Every row gives one point. Examples show where two turns around zero, p and q, send a point. Where does a point land after both, in the order given? Backwards means that the second turn is done in reverse. Each puzzle has new turns, and all numbers are rounded.
In the rows, zero is written as 128.

Turn p:
[106 141] -> [110 109]
[122 174] -> [ 82 132]
[156  69] -> [192 142]
Turn q:
[159 152] -> [129 167]
[ 64 110] -> [102  67]
[161 122] -> [153 150]
Where do these land?
q, then p: [117 128] -> [135 119]
p, then q: [144  44] -> [184 193]
q, then p: [114 147] -> [122 105]
q, then p: [148 138] -> [108 138]
q, then p: [118 184] -> [90 85]

Turn p:
[105  85 146] -> [131  84 101]
[ 93 125 150] -> [102 114  98]
[131 146  59] -> [173 183 120]
[207 145 155] -> [120 122 213]
[103 140 129] -> [113 138 107]
Turn q:
[221 123 125] -> [169 205 160]
[111 122 106] -> [141 108 113]
[ 91 160 137] -> [ 91 113  99]
[ 89 107 144] -> [111  86 140]
Where do these land?
p, then q: [165 102 160] -> [121 112 180]
p, then q: [ 90 151 201] -> [121  45 108]
q, then p: [104 161  89] -> [177 154 119]
p, then q: [160  82 129] -> [144 140 180]
p, then q: [156 129  85] -> [118 178 135]
q, then p: [ 94 143 104] -> [170 130 113]

Turn p:
[150 154  84 128  91 150] -> [ 78 123 131 109 172 139]
[ 75 132 141 145 120 148] -> [139 112 183 120 114 117]
[151 148 117 166 149 152] -> [141 154 143 125 163 164]
[140 126 137  87 181 155] -> [183 104  94 120 152 125]
[149 107 135 102  94 152] -> [104  83 108 130 125 148]
[141 151 159 106 181 112] -> [181 149  93 104 120 123]
[188  98 133 128 184  93] -> [162 167  63 169 131 146]
[ 75 135 161 138  85 118] -> [110 115 174 109  75 113]
[ 84 101  85 153  67  72] -> [ 53 146 165 168 101  79]
Turn q:
[ 90 119 121 194  73 122] -> [ 61 161  98 164 145  98]
[172 110 132 136 133 136] -> [140 104 110 135 150 158]
[135 144 144  83 120 137] -> [130 120 170 114 115 151]
[ 79  77  94 170  78  93] -> [ 57 168  76 106 152  92]
[158 146 100 108 163 161] -> [180 133 123 131 103 164]
[139 183 158  97 161  93] -> [152  75 167 126  84 107]
[123 116 147 108 168 154] -> [174 134 152 119 148 126]
Where do these land?
p, then q: [112 150 143 126 173 169] -> [161  86 134 119 143 167]
q, then p: [114  84 121 120  95 169] -> [173 128 141  83 156 119]
p, then q backwards: [199 122  86 143 130 155] -> [165  76 129 160  90 164]
q, then p: [108 150 100 163 119 156] -> [103 164 161 105 142 135]
q, then p backwards: [120 104 133 140 117  31] -> [114 148 108  45  78 122]
p, then q: [158 137 106  84 180 151] -> [182 115  81 102 110 147]
q, then p: [113 152 155 158 137 145] -> [130 170 141 138 108 148]
q, then p: [112 146 153  96 104  45] -> [116  88 122 153  60  75]
q, then p: [117 107 155 122  96 129] -> [168 124 141 121 114 110]

Turn p:
[158 125 134 124 144 115 124 125 131] -> [146 109 126 134 141 139 119 130 110]
[118 132 151 134 133 225 131 134 136] -> [101 115 168  74  73 124  91 115 146]
[122 136 124 108 112 133 126 137 139] -> [138 140 127 118 130 134 128 125 152]
[126 144 120 134 134 113 130 141 129] -> [141 124 130 132 134 114 146 131 130]
[116 143 138 112 123 119 123 119 114] -> [132 132 100 127 123 123 131 114 134]
[122 125 137 135 113 110 149 127 128] -> [117 133 130 148 142 124 135 110 133]
[117 127 132 138 127 111 115 123 139] -> [127 133 119 141 137 111 121 140 131]
[129 109 118 137 151 129 133 139 116] -> [118 124 138 116 135 128 141 137 102]
[126 135 113 115 137 116 134 107 138] -> [150 149 124 139 124 129 126 126 116]
[137  95 124 135 126 122 121 138 121] -> [108 123 130 127 148 144 130 145 118]
[138 136 117 137 109 114 123 116 117] -> [129 124 116 154 121 138 140 134 134]
Turn q:
[145 130 147 139 156 115 127  98 131] -> [124  96 125 151 147 105 126 140 135]
[117 150 113 124 123 134 135 143 117] -> [125 142 123 127 129 147 142 109 114]
[106 122 127 117 137 132 106 117 138] -> [137 121 143 126 113 111 133 109 140]
[143 122 140 140 141  92 119 122 121] -> [136 122 122 133 151 103 141 154 132]
[126 136 135 119 129 133 115 135 157] -> [135 129 132 117 134 116 108 106 131]
[116 130 128 121 100 135 133 130 128] -> [118 141 147 115 122 142 125 125 125]
[123 124 129 151 117 144 143 150 110] -> [134 124 119 113 123 165 133 140 118]
[155 128 135 134 137 117 106  96 130] -> [139 116 140 159 141 102 118 144 129]
[117 120  95 138 109 139 160 152 126] -> [113 144 110 107 100 154 131 132 101]
[137 118 112 128 122 143 141 156 107] -> [133 147 105 127 114 158 130 137 126]
[123 127 147  98 137 124 122 110 143] -> [115 125 141 132 133 107 120 113 157]
Where do these land?
p, then q: [106 110 123 108 118  93 126 140 114] -> [111 119  98 142 122 125 144  99 111]
p, then q: [144 114 131 131 124 140 149 118 153] -> [148 106 148 132 143 135 121 126 141]
p, then q: [103 109 113 103 129 121 124 137 102] -> [102 140 115 140 120 141 143  96 122]
q, then p backwards: [143 146 118 111 147 126 119 124 128] -> [120 136 139 130 119 102 141 113 132]
q, then p backwards: [141 143 142 135 122 134 152 126 127] -> [141  99 139 129 121 123 122 129 123]
q, then p: [125 133  98 122 123 113 118 145 117] -> [143 120 128 142 112 131 151 108 131]
p, then q: [130 139 124 120 150 112  95 147 125] -> [128 157  91 133 122 120 127 136 134]
p, then q backwards: [104 125 138 135 118 135 134 121 145] -> [135 124 127  99 121 123 127 119 142]
q, then p: [143 117 140 150 109 140 148  89 132] -> [ 89 117 120 101 147 115 125 144 140]
p, then q: [140 137 122 144 159 127 130 138 124] -> [123 137 118 127 134 135 136 157 148]
q, then p: [146 118 142 135 117 147 132 128 133] -> [125 117 126 109 128 130 117 150 139]
q, then p: [110 145 145 143 119 151 110 122 137] -> [115 116 118 123 127 144  94 119 114]
